Every row gives one point. To make a cloud, some directions were put in groups of two or more. Within a group, all points are equally far from the middle, so they leave a hole (a ring in 2 directions, a hollow ball in 3). The other directions are filled evenly. Then the cloud was stretched, turned, moved and blurred a little. How many holes are there, and how many directions does each take, smallest first?

Cloud (21 x 3):
[[ 16 -14 -40]
 [-54 -13  10]
 [ 33  -6 -10]
 [-25   0 -55]
 [-46  29 -27]
 [  4  31  -1]
 [-17  22   4]
 [-41  11 -55]
 [  7  -9  16]
 [ -2  14 -43]
 [-60 -23  26]
 [ 26 -33 -14]
 [-15  10 -32]
 [ -4  16   2]
 [ 21 -33  28]
 [ 13 -39 -32]
 [ 29 -53  13]
 [ 23  -3  32]
 [ 26  22  -9]
 [-48  11   5]
 [-32 -15 -39]]
Holes: 0

Cloud (48 x 6):
[[-36   9  17 -29   3 -27]
 [-18 -48 -19 -24  10 -23]
 [ 12  -8  -7   4 -15  41]
 [ -7 -32 -10 -10  42 -34]
 [ 44  -3   2   7 -36  10]
 [ -5 -40  23  18 -10  -5]
 [ -4  18  25 -15  35  25]
 [ 18 -15 -25  38  -8  16]
 [ -6 -27 -27  26 -47   3]
 [-39  13   8 -21  26 -32]
 [ 31 -27 -42 -17 -10 -34]
 [-21  32 -23  -8  40   5]
 [ 23  30 -13  12  43 -32]
 [-36   4 -12 -33  -6  -2]
 [-40   0  23  19   5 -36]
 [ 12 -12 -10  11 -28  36]
 [-45   0 -36  14  16 -27]
 [ 15 -40   3 -13  31  -2]
 [ 16 -32 -25 -11   6 -52]
 [ 11 -39  19   4  10  14]
 [ 46 -15 -20 -28  -1 -14]
 [ 40 -21 -27   2  20 -30]
 [-39 -19 -24  31 -16 -17]
 [  5 -46  -9 -35   1 -35]
 [-14  19  12 -18  54 -25]
 [ -3 -44 -15 -27  24  -7]
 [-36 -40 -17  11 -22 -15]
 [-26 -36  -1   1   1 -50]
 [  4 -11  13  14  55 -15]
 [ 47 -17  18  -9  -9   3]
 [  5 -25  32 -15 -42 -12]
 [ 32  13 -27 -12   0  23]
 [ 27 -12  15  35   8 -24]
 [ 39   6  19 -27  13   0]
 [ 31 -12 -37  29  10   7]
 [ 14 -26 -44 -12 -43 -30]
 [-45  14   5 -23  18 -22]
 [-13 -11  26  34  25  -7]
 [ 13 -22 -57   2  10  -6]
 [ 47 -19 -32   7   9 -12]
 [  8  24  15  -5  56 -27]
 [ 53 -17  -9   8 -13   2]
 [-26 -14 -43  30 -23 -26]
 [-27   8 -14   4  60 -12]
 [-20 -43 -29 -28  -2  -8]
 [ -4  19  50   1   6   5]
 [  0 -25 -55   1  15  -5]
 [  3  17 -15  57  -5  -7]]
Holes: 3 (2, 2, 2)
